Each row of a before or after table is a point. The points were changed in one or more steps. Then noise was added and the rows were shuffled. The steps act on how far a point lies along the listed directions, d1 being the first. Name the steps. A step turns or swaps two directions, mirrors them in a line or flattens them onto one, adds a multiple of one to another, or multiplies one. Angles are multiples of 10 degrees, from the lower direction toward the higher: turns from -170 to 170, lines from 10 to 170 but not 90. Use the fewest steps. Two steps may share a direction if one is a turn and the other turns, adds or multiplies; they go together, in the order done. Otherwise the lowest direction goes first.

Directions:
(1): [47  0]
(2): [ 0 47]
Before:
[[-57  22]
 [ 20 -11]
 [ 33 -27]
 [-46 -11]
 [-24 -32]
 [-63  -9]
 [-67   8]
 [-24  11]
 [-21 -16]
 [ 59 -26]
 [-14  -7]
 [ 48 -33]
 [-42  -1]
 [ 30  -8]]
After, 14 rows:
[[ 28  13]
 [ 58  17]
 [ 20   6]
 [ -7 -28]
 [-57 -40]
 [ 38  -5]
 [  3 -42]
 [-32 -29]
 [-23 -37]
 [ -7 -17]
 [ 61   9]
 [-56 -21]
 [-41 -44]
 [-26  -3]]
Steps: turn d1 and d2 by 40 degrees

Directions:
(1): [-26  16  -3   4  82  27  11 -12]
(2): [ 10   7 -75 -39  -1  23 -28  11]
Before, 12 rows:
[[  7  25 -63 -16  55   1   4 -22]
 [ 23  -6  -9 -16 -18 -15 -18  -3]
 [ 39 -19 -36 -27 -92 -15 -36  32]
 [ 26   9 -38 -11 -24 -17 -25  16]
 [ -8 -39  35  24 -44 -44  43  22]
 [ 15  -7 -77 -47 -45  10 -34  22]
 [ 11  -2  42  15 -57 -20  19  -9]
 [  3 -34  21  12 -17 -15   4  17]
 [ -3  15 -73 -29  68  54 -11   1]
 [ 10 -17  36  17 -89 -34  -2   8]
 [-22   7  66  35  57   2  11 -19]
 [ 33  -9 -33  -5 -82   1 -21  -3]]
After, 12 rows:
[[ 34 -26  30   7 -98 -37 -14  25]
 [ 26 -18  18  23 -89 -18  -2 -10]
 [ 28   3  -8   3 -40 -33 -17  14]
 [-12 -14  74  39 -45 -34  17  -5]
 [-27 -31  49  36   2 -34  55  13]
 [ -3   6  64  27 -16 -16  32 -20]
 [ -5 -32  29  15   6 -10  13  10]
 [-27  19  19  13  86  26  -4 -16]
 [ 25 -20 -32 -26 -89 -19 -24  21]
 [ 19   3 -92 -45   2  40 -28  13]
 [ 22  -8   6  -7 -22 -23 -11  -6]
 [ 20  19 -82 -26  12  -9  -7 -14]]
Steps: turn d1 and d2 by 40 degrees

Directions:
(1): [ 21   4  -4  -2  38  21  23  71 -38 -33 -13  49]
(2): [ 73 -21   5  33 -60 -28 -11   9   1  13  15  35]
Before, 12 rows:
[[ 49  -4  -8  10  19   1  42  57 -30 -30 -26  47]
 [ 23  22  -4  -7  59  46  -2  53 -38 -38 -12  37]
 [ -8 -14 -15 -13  22  21  20  84 -39 -31  -8  37]
 [-35  27 -12 -22  76  13   9  47 -39 -53  -7   3]
 [-13 -11  17  14 -70 -38 -21 -49  40  28   6 -40]
 [-24  -1  16 -19  41   9  17  36 -37 -40 -13  29]
 [ -1 -14  -9  12 -54 -28  -9 -50  30  45  21 -26]
 [-38  31 -11 -30  79  77  22  73 -54 -31 -14  40]
 [-23   5   1   5 -48 -16 -18 -51  50  41  11 -39]
 [ 33  10  -2   7   0  19  10  19 -30  -3  -7  27]
 [-21 -29  14  12 -13   7 -14 -42  38  16  12 -17]
 [-12  55   1 -21  71  35  36  55 -47 -41 -15  34]]
After:
[[  26  -28   24   19  -55  -41  -19  -26    0    8   14   15]
 [ -67   30  -10  -31   48   28   20   10   12   -1  -18  -26]
 [ -48  -12   11   -9   39   35    2   -9   20  -10   -2   -9]
 [  48  -37   -4   18  -81  -29  -15   23    2   19   20   22]
 [  39   -6   -1   25  -61  -56  -44  -46   24   13   35  -21]
 [  41    2    2   18  -23    9    7    7  -26    7   -4   23]
 [  80   -7    3   29  -52   -7  -38  -14    1   14   23   21]
 [ -72   19    4  -31   54   23   26   27  -17  -30  -30  -20]
 [  62  -22    4   39 -106  -18  -50  -46   25   60   40   14]
 [  82  -20    4   27  -40  -32   22   20   -7    0  -12   40]
 [ -63   14  -14  -35   57   24   30   20  -12   -8   -9  -10]
 [  66   14   17   38  -86  -42  -17  -37   15   26   32   14]]
Steps: swap d1 and d2
